Rows are points. Each copy is the shape, with its points in the same order, turned, moved and blurred by noise. Say if it was mirrored as well.
In the rows, zero is written as 128.

Shape, 6 rows:
[[172 126 226]
 [138 109  85]
 [127 101  66]
 [ 94  73  72]
 [131 150 135]
 [174 124 133]]
Copy 1, 6 rows:
[[ 22 130 200]
 [145 114 120]
 [163 118 102]
 [198  84 138]
 [120 164 155]
 [ 88 135 122]]
Copy 1 is: mirrored
Copy 2, 6 rows:
[[233 127  93]
 [107 117 160]
 [ 75 107 160]
 [ 64  82 138]
 [127 156 126]
 [158 133 154]]
Copy 2 is: mirrored
Copy 3 (6 x 3):
[[161 155 233]
 [166  88 101]
 [157  85  75]
 [113  50  89]
 [142 145 128]
 [194 121 154]]
Copy 3 is: only turned
Copy 4 (6 x 3):
[[212 150 182]
 [115 126  71]
 [100 125  58]
 [ 69  94  81]
 [133 171 111]
 [172 143 105]]
Copy 4 is: only turned

Shape:
[[120 120  47 165]
 [102 128 109 128]
 [ 58 164 112 152]
 [180 125 142  91]
 [ 45 108 128 147]
 [175 117 206 108]
 [169 115 123  75]]
Copy 1:
[[125 140  54 189]
 [103 140 112 151]
 [ 62 154 130 184]
 [172 150 138  97]
 [ 57 111 127 164]
 [185 114 199 100]
 [162 162 123  77]]
Copy 1 is: only turned
Copy 2:
[[192 170 131 203]
 [144 166 153 144]
 [ 94 177 152 173]
 [168 112 100  68]
 [118 165 198 166]
 [130  59 120  59]
 [188 138 114  65]]
Copy 2 is: mirrored
Copy 3:
[[ 93  68 101 186]
 [ 66 121 134 139]
 [ 25 108 169 160]
 [152 136 146  93]
 [ 21 159 128 161]
 [153 204 161 111]
 [141 123 129  84]]
Copy 3 is: mirrored
Copy 4 (7 x 4):
[[123 106  44 149]
 [ 94 121 114 143]
 [ 52 144 102 177]
 [166 141 158 104]
 [ 42  94 122 179]
 [167 139 213 134]
 [154 122 149  72]]
Copy 4 is: only turned

Shape:
[[134 108 145 144  94 161]
 [122 144 178 122 129 121]
 [ 99 149   7 159 184 135]
 [ 78 117  81 104 181 163]
 [154  69 170 118 162 145]
 [148 164  93 148 147 117]
 [112 126  68 100 138 101]
 [ 91  43 173 123 187 152]
 [135 106 202 162  88  96]]
Copy 1:
[[113 101 131 132  69 160]
 [ 99 137 168  96 108 133]
 [105 149  48 191 207 145]
 [ 82 119  84 119 184 189]
 [151  67 166  96 125 160]
 [130 160 110 150 142 117]
 [ 97 119  77 114 157 110]
 [ 98  47 174  95 164 193]
 [ 98  93 195 126  65 103]]
Copy 1 is: only turned
Copy 2:
[[147 111 163 124  91 164]
 [123 157 180 105 136 138]
 [126 138  23 200 157 131]
 [110  96  74 123 170 133]
 [175  87 184 111 152 113]
 [157 180 111 158 137 139]
 [134 146  76 119 120  97]
 [117  42 176 117 166 102]
 [132 148 228 123  78 116]]
Copy 2 is: only turned
Copy 3 (9 x 6):
[[181 137 142 155 100 172]
 [153 166 173 139 142 134]
 [ 66 135  12 155 136 144]
 [ 92  96  96 128 168 171]
 [191 101 154 176 168 139]
 [140 178  76 151 139 130]
 [121 120  80 106 130 114]
 [135  59 174 188 175 148]
 [180 163 194 180  92 112]]
Copy 3 is: only turned

Shape (12 x 8):
[[143  66  52 201 161 126 148 201]
 [142 139 113 169 134 141 165 190]
 [ 87 151 144 110 118  80  61 168]
 [ 71 119 142  86 154  93 132 165]
 [ 58 157 117 109 103  64 124 118]
 [128 160 109  44  96  84 133 117]
 [185  93  86 141 124 140 154 148]
 [ 66 149 171 123  99  60 116 155]
 [168  75 111 158 142  82 161 174]
 [ 87  78 124  40 111 120 136  86]
 [119 122 156  81 140 122 106  38]
 [138 116 134  85  58 136 127  99]]
Copy 1, 12 rows:
[[150  26  83 223 163 111 150 179]
 [155 103 121 159 151 152 171 174]
 [180 141 100  93 105  83  68 142]
 [144  89 140  57 154  89 118 137]
 [112 154 118  82 134  45 121 133]
 [ 78 142 138  65 118  98  77 207]
 [101  74 130 177 137 143 115 195]
 [161 142 153  87  96  61 114 140]
 [140  60 168 186 160  96 116 177]
 [ 50  73 143  48 114 103  77 126]
 [ 49 133 170  91 138 125  50  90]
 [ 61 119 156 109  60 124  88 149]]
Copy 1 is: mirrored
Copy 2:
[[ 90  99  62 176 221 115  96 181]
 [125 153 114 150 169 110 126 165]
 [101  77 140 124  71 151 178 168]
 [ 60  92 162  86 125 123 144 137]
 [ 60 100 127 124  72 130 180 101]
 [105 114 106  60  51 113 134  98]
 [134 123  75 130 161 108  67 131]
 [ 83  87 170 142  67 104 169 142]
 [126  85 100 145 174  69  95 143]
 [ 59  90 140  66  87 144  77  65]
 [125  85 162  91  99 177 112  41]
 [114 126 123 115  60 134  70  91]]
Copy 2 is: mirrored
Copy 3, 12 rows:
[[157 108  50 224 156 109 176 194]
 [150 150 119 182 145 160 165 165]
 [ 76 130 162 118 127  85  84 162]
 [ 79 131 151  94 166 107 147 179]
 [ 42 157 146 120 130  87 148 122]
 [107 175 121  58 103  97 149 114]
 [182 124  75 148 136 127 170 127]
 [ 58 155 200 131 129  89 130 148]
 [173 125 114 163 155  78 190 160]
 [ 85  91 115  36 122 107 180 104]
 [101 109 120  58 169 112 122  46]
 [128 115 133  85  84 131 147  77]]
Copy 3 is: only turned
Copy 4, 12 rows:
[[138 136   7 207  63 115 129 190]
 [141 181  74 174 108 127 177 170]
 [ 65 205 141 122 113 105  82 162]
 [ 72 188 130 144  72  76 133 116]
 [ 20 159 121 126 140  92 132 132]
 [ 70 146 135  52 122  76 159 142]
 [157 113  65 132  85 125 164 174]
 [ 41 182 165 157 129  94 121 155]
 [143 120  84 182  84  78 138 185]
 [ 56 107 142  75  53 103 148  99]
 [101 108 159  83 118 129 107  65]
 [ 88 113 152  81 101 151 164 158]]
Copy 4 is: mirrored

Shape (16 x 11):
[[159 165 132 113 163 103 160  94  74 134  99]
 [ 85 145 168 126  66 136 109 128 217  77 169]
 [142 145  91  83 190 107 163  98  88 134 105]
 [ 57 148 156 167 158 196 137 149 146 138 154]
 [146 139 174 102  91 130  62 127 109  74 156]
 [169 122 155 109 165 145 134  98 116 154  92]
 [185 171 133 127 178 121 170  65  81 159 144]
 [163 162 135 163 174 100 154  99 104 153  76]
 [129 157 188  98  41 145 118 119 107 100 106]
 [ 74 120 115 168  84 153  93 127 152 161 166]
 [ 79 123 186 160  89 117 107 112 119  69 123]
 [157 168 153 137  53 143 100 109 120  40 130]
 [187 117 171 127 133 113 141  80  93  80 100]
 [ 47  92 126 158 119 175 172 115 158 137 178]
 [168 166 219 102  66  75  94 119  86  94 136]
 [ 87  92  97 180 141 155 189 206 147 167 173]]
Copy 1:
[[156 210 108  74 176  93 124  95  96 126 104]
 [101 129 171 138  39 128 115 124 206  83 123]
 [139 179  73  49 183 103 121  87 108 140 141]
 [ 82 149 155 145 150 174 178 119 189 137 125]
 [153 163 155 140 102 109  67 182 142  99 135]
 [177 146 114 100 176 105 110  98 143 146  87]
 [183 231 124  91 176 106 118  60 128 155 125]
 [165 199  83 110 176 115 138  64 113 108  69]
 [130 173 177 109  85  83 102 176 132 130  64]
 [ 97 139 129 175  70 171 129 105 147 166 124]
 [ 92 150 164 173 105  87 121 137 126  82 103]
 [139 204 133 151  76  64 101 182 158  91 103]
 [188 175 124 126 159  43 107 117 125 100 102]
 [ 79 122 158 147 106 128 190  76 174 171 156]
 [181 194 191 115  94  92  70 161  96  78  90]
 [128 116 116 137 111 180 249  98 130 157 159]]
Copy 1 is: mirrored
Copy 2 (16 x 11):
[[185 145 145 121 170  89 126 107  72 118 103]
 [ 74 207 177 133  47 107 130 115 187 122 174]
 [171 128 130  84 183  95 156 100 100 122  81]
 [ 38 188 148 173 180 132 112 113 146 145 150]
 [149 159 184  88  85 146  89 156 135  83 177]
 [174 111 185 146 165 139 122 105 123 136  96]
 [221 138 139 148 191  89 132  79 104 133 134]
 [177 134 154 178 160  72 114 110  84 123  79]
 [157 201 187 112  58 169 102 125  98 128 150]
 [ 57 127 124 133  95 115  69  98 151 143 168]
 [ 90 184 198 137  82 122  97 107  91  72 161]
 [161 219 136 129  60 152 100 139 127  66 153]
 [197 141 190 142 114 141 138 105  93  63 122]
 [ 29 158 136 146 129 121 148  59 142 147 172]
 [205 176 217 104  66 113  96 153  83 108 179]
 [ 35 118  92 175 149 121 164 148 116 180 168]]
Copy 2 is: only turned

Shape:
[[141 141  79  74  89 120 141 107  97 121  91 110]
 [ 93 117 149 118  93 121 187 122  34  88 101 144]
 [126 120 107 114  94  99 162 144 156   7  99 143]
 [157 109 112 133 203 160 181 121 160 164 158 121]
 [149 117 136  13 159 109 140 117 153 141  97 101]
 [135 117 146 170 123 103 102 166 131 157 105 120]
 [104 111 117 159 132 114 160  60 163 103 120 140]
 [ 93 159  97 100  90 107 149 172 116 178 107 139]
 [156 179 117 163 139 104 135 139 166 170 127 139]
 [152 123  96 154 175 137 108 139 144 107 121 106]
 [106 179  76 163 123 100 139 148  73 131 139  54]
 [146 105  83  70 190  82 146 148 167 173 117 138]
 [133 104 111 132 208 147 152 136 167 178  94 118]
 [143 101 138 160 105 124 179 151 135 159 118  84]
 [142 158 129 116 140  93 161 143 163 132  93  88]
 [102 174 128 137 105 108 122  70 149 155 141 141]
 [ 87 103 144 146  95 132  99 170 126  97 128 136]
 [142 122 113 145 105  98 141 141  54 118 138  63]]
Copy 1:
[[143 166 106  81  90  86 150  93  92 169 150 114]
 [116 121 164  99  86  59 200 153  48 129 136 131]
 [127 151 136  98  62  84 173 125 174  59 140 133]
 [178 131 133 116 211 168 184 139 152 171 114 108]
 [159 152 157  31 162  95 130  97 150 170 173  76]
 [124 111 148 142 136 110  90 148 112 147  84  94]
 [100  93 125 141 139 117 188  76 146 124 129 129]
 [ 84 172 120 114 121  90 123 173 105 188 147 103]
 [122 169 143 174 157 122 118 121 151 177 101 116]
 [160 149 118 122 155 141 128 113 127 105  83 104]
 [139 184  90 176 125 101 149 137  53 133 128  58]
 [150 151 106  75 211  92 113 132 177 174 136 107]
 [133 129 125  88 209 138 153 130 148 170  76  82]
 [155 104 139 144 114 119 161 158 130 178 100  69]
 [136 167 154 123 140  90 143 113 158 152 118  62]
 [ 86 134 149 164 143 128 136  72 110 170 160 128]
 [ 96 106 145 114  94 134 109 162 106  94 126 110]
 [182 135 114 146 104  85 146 145  49 133 133  78]]
Copy 1 is: only turned
Copy 2 (18 x 12):
[[167 116 107  98  55 143 101 135 141 154  73 128]
 [107  88 162 153  42 123 125 106  90 125  71 178]
 [152  28 141 170  77 142 109 160 181  79  75 114]
 [157 129 121 132 181 104 201 107 136 157 137 101]
 [146 124 148  44 125  83 104 129 152 130  79  73]
 [119 157  99 179 127  84 105 174 134 123 127 137]
 [166  96 111 176 107  85 130  67 190 123 115 141]
 [107 144 119 119  83 135 114 174 163 179 110 170]
 [180 162 116 163 161 114 128 164 173 147 134 159]
 [148 119  79 167 164 120 133 134 140 111  93  97]
 [140 118  82 187 125 147  91 146 115 217  63 145]
 [139 113 100  66 161  72 156 159 164 150 109 125]
 [127 161 100 133 167  82 191 130 161 133 101  98]
 [139 134 133 185  96  82 151 155 127 168 122 108]
 [164 133 145 152 131 100 120 169 173 156  77 109]
 [165 152 128 146 119 113  80  89 191 156 136 171]
 [ 79 105 116 183 103 123  87 147 141 108 135 126]
 [148 105 105 180  93 110  92 140  67 182  79 125]]
Copy 2 is: mirrored
Copy 3 (18 x 12):
[[142 169 151 110 101  95  87 168 134 148  93 130]
 [101 153 159 144  63  76  97 141  65  95 160 178]
 [127 132 176 149 131 105 113 123 188  52 112 184]
 [172 118  97 162 201 171 132 162  84 159 139 112]
 [144 106 166  62 151 102 148 191 123 164 115 107]
 [123 117  76 159 101 119 144 123  89 119  73  89]
 [133 147 161 175 181 112 105  70 117 137 116 135]
 [ 76 182  77 130  92  96 139 162 138 161 117 143]
 [153 187  72 151 163 128 174 124 117 139  94  87]
 [144 135 103 153 157 140  99 145 111  89  74 103]
 [ 94 212  81 165 127  86  75 171 107  92 133  76]
 [153 100  85 115 191  84 142 183 137 166 103 134]
 [122 114 108 154 189 149 149 170  81 167  85 121]
 [130 114 116 205 104 115 133 154 131 151 135  97]
 [126 148 134 152 144 109 163 170 146 126 115  81]
 [126 201 123 117 146 119 133  75 112 162 117 106]
 [ 89 109  97 142  97 143 104 104 124  88 108 139]
 [121 145 110 160  78  89  76 170 109  99 137  72]]
Copy 3 is: mirrored
Copy 4:
[[162 168 118  99 131  65 143 127 142 143  78 128]
 [133 129 203 123 127  76 193 118  70 127  90 148]
 [165 109 133 120 138  82 177 153 143  20  78 129]
 [100 101 105 112 168 188 142 126 159 170 151 104]
 [133 165 148  31 146 126 107 133 179 132  80  76]
 [ 84  87 107 132 100 105  81 127 109 127  82 106]
 [109 112 120 152 166 134 164  61 154  89  94 136]
 [ 85 144 139 113 126  32 114 148 150 150 106 129]
 [ 71 138  69 147  99 120 114 142 153 129 124 132]
 [143 112  79 131 165 144  99 137 117 109 111 102]
 [132 151  90 161 135  38 140 118  73 137 149  78]
 [ 80 113  95  44 177 112 110 144 176 145 112 107]
 [ 70 109 109 124 188 167 106 141 160 160  93  89]
 [104  82 126 147 104 109 153 121 141 161  98  71]
 [ 91 154 102 111 123 115 138 139 146 109 101  62]
 [ 97 177 109 144 122 106 111  60 159 116 114 152]
 [128  86 171 152 121  86  77 127 117  85  98 130]
 [155 112 112 116 106  73 141 105  66 144 121  93]]
Copy 4 is: mirrored

Shape (15 x 12):
[[ 93  73 140 117  66 126 201 101 176 161 125 128]
 [215 166 127 128 141 174 107 193 113 162 160 191]
 [159  94 112  42 140 124 119 117 114  87 132 103]
 [ 95 133  87  63  64 100 180 113 113 180 133  66]
 [155 183 111 153 163  80 153  66 142 180 199 175]
 [186 140 110 138  86 162 120 150  67 108  67 209]
 [122  77  82 145 150  94 110  93  83 159 146 168]
 [ 95 102 151 111  80 125 106 107 116 132 195  94]
 [196 108  61  95 176 182 177 135 178 171  82 154]
 [150  64 175 155 182 126 130 132 144 131  77  88]
 [187  82  51  47 190  77 102 141 169 147  66 153]
 [169 129 116 102  76 143 194 114  80 115 201 135]
 [ 84 174 147 110 162 145 146  71  98 165  68 186]
 [131 184  83  87 198 134 128 193 165  96 140  86]
 [ 92  85 172 103 129 115 154 120  61 138  79 187]]
Copy 1 (15 x 12):
[[ 59 119 137  82 165 213 138 134 120 172 109 110]
 [214  42 190 147  97 160  94 139 133  89 139 169]
 [143  84 111  70 115  69 144 124  81 159  84 136]
 [ 86 112  61 111 132 167 174 207  99 184 126 125]
 [158 151 130 166 181 145  29 149 101 152 186 150]
 [160  48 115 127  94 155  87 113 152  47  54 104]
 [133  81 121 104 157 109  55 168 152 159 132  73]
 [117 112 137 111 144 139 165 134  90 154 160  57]
 [181  89 152  60 162 165  92 175 153 144  49 214]
 [114 111 209 125 177  85 152 131 172 159  63 128]
 [159 121 141  40  79  66  58 184 158 188  57 187]
 [133  38  78 133 156 176 131 108  73 147 146 129]
 [ 82 139 137 112 167 130  69 194 103  41  97 133]
 [178 129 120  80 118  78 180 142 159 107 167 209]
 [ 43  60 142 109 139 110  87 164 126  86  93  86]]
Copy 1 is: only turned
Copy 2:
[[189  99 122 145 141 170 160 108 133 184 129  25]
 [150 102 118 140 114 122 152 167 153 124 121 212]
 [176  90 135  21 123 136  80 156 151 108 114  88]
 [186  96 155  80 152 128 103 132 107 234 178  61]
 [113 121 187 139 210 116 142  83 160 162 147 168]
 [118 125  83  67  77  71 206 161 149 121 104 139]
 [ 91  66 143 111 183 104 153 147 113 108 127  86]
 [176  80 165 117 107 125 112 109 132 110 189  64]
 [135  93  44  97 158 177 115 140 154 173  58 156]
 [141 149 113 150 128 153  91 143  69  94  52  69]
 [110  47 120  60 161 129  72 200 180 144  15 108]
 [206 120 104  87 164 116 161 127 161 127 201 121]
 [ 84 119 171  67 118 147 172  78  89 169  93 134]
 [107 137 139  78 110 183  18 170 174 142 138 155]
 [131 119 173  70 114 158 210 154  86 123  89  62]]
Copy 2 is: only turned

Shape (15 x 12):
[[ 73  90  83 143 159 127 115 108 142 183 168 102]
 [135 107 156  94 141  99 122 150 133  88 129 134]
 [229 129 157 163 162 172 146 105 162 135 105 114]
 [ 61 120  76 140  83 143  57 162 105 170 194 125]
 [ 79  71  52 154  79 120  69  95 172 134 167 114]
 [152 119 180 128 145  92 129 108  86  96 159 149]
 [155  78 135 108 130 121 155 155 126 142 121 179]
 [204 138 116 104 157 103 122 137 120  85 134 186]
 [134 171 165 106 144 131 165  98 134 104 113 198]
 [ 97 113  40 142  83 104 142 131 138 156 205  85]
 [ 64  72  70 167  94 179 131 130 124 115 192 107]
 [132 151 144 142 156 105 141 169 142  89 102 139]
 [206 138 146  76 173 179 159  89 119 105  64 100]
 [ 96 105 120 110  86 147 114 133 178 152 200 100]
 [109 123 141 135  72  87 129 133  98 133 114 144]]
Copy 1 (15 x 12):
[[ 79 159 127 170 157  79  84 138 152 170 169 122]
 [118  77 136  87 159 112 137 148 144  97 119 120]
 [173 128 133 176 182 203 156  92 178 111 114 116]
 [ 81 139  94 156 108  99  26 178  83 121 191 120]
 [ 76 129  77 197 106  56  63 130 164 102 173  97]
 [164 110 165  91 144 102 154 109 107 100 144 130]
 [160  71 116 116 144 130 138 163 171 143 155 151]
 [204  93 125 102 193 117 133 148 155  67 144 133]
 [147 122  99  81 172 131 168 108 143  92 133 205]
 [ 84 165  84 185 132  72 115 189 136 112 219  86]
 [ 63 133 141 204  88  99  92 174 142 100 198 142]
 [119  87 119 131 194 128 156 155 117  92  91 142]
 [163 162 145 100 163 195 161 137 217 102  72 135]
 [ 56 120  93 137 128 134  92 137 150 113 206  95]
 [131 109  86 116  98  91 142 150 101 120 126 134]]
Copy 1 is: mirrored
Copy 2 (15 x 12):
[[ 94 119  95 146 165 114 120 119 130 191 170 109]
 [128 124 120  86 117 107 118 165 121  73 150 139]
 [249 143 172 126 145 141 159 166 142 134 125 121]
 [ 90 136  70 167  89 134  55 118  72 159 205  99]
 [116 125  51 161 147 107  49 126 172 143 179  64]
 [153 124 163 110 121  71 141 119  94  60 145 133]
 [154  91  92 136 109 121 140 154 104 101 109 162]
 [215 152 111  97 130 100 101 143  86  63 124 179]
 [170 146 150 101  90 125 142  87 146  86 119 193]
 [100 170  19 164 126  92 129 126 120 153 197  73]
 [ 98 116  53 183 151 171 126 105 129 113 207  75]
 [137 177 145 115 125 144 122 175 127  78 128 158]
 [229 129 148  30 135 160 163 127 124 116  90 109]
 [123 109  69 128  92 121 126 148 159 152 220 105]
 [106 138 116 151  63  95 119 137 119  92 110 106]]
Copy 2 is: only turned
Copy 3:
[[ 86  86  71 130 164 136 101  72 189 156 181 102]
 [137 125 113 150 133 119 135 161 136  81 105 113]
 [213 142 190 114 162 132 134 106 213 151 100 128]
 [ 67 122  74 179 103 156  44 141 137 183 195  90]
 [ 95  87  64 134 110  96  35  97 193 146 188 128]
 [149 105 163 189 138 113 153 124 124  81 158 124]
 [137 105 105 169 158 127 153 143 143 149 117 168]
 [198 163 122 176 176  98 126 137 115 123 118 150]
 [137 174 152 178 126 131 171  80 127 105 101 159]
 [ 89 131  65 116 126  92  99 128 178 172 239 111]
 [ 71  99 102 102 107 174  49 131 169 146 210 142]
 [117 153 148 158 173 113 124 163 161  89 108 125]
 [194 135 166  83 134 116 152  94 125 121  46 103]
 [114 119  74 143  83 160  98 127 200 139 177 101]
 [ 96 107 139 175 105  91 125 154 139 154 143 129]]
Copy 3 is: mirrored
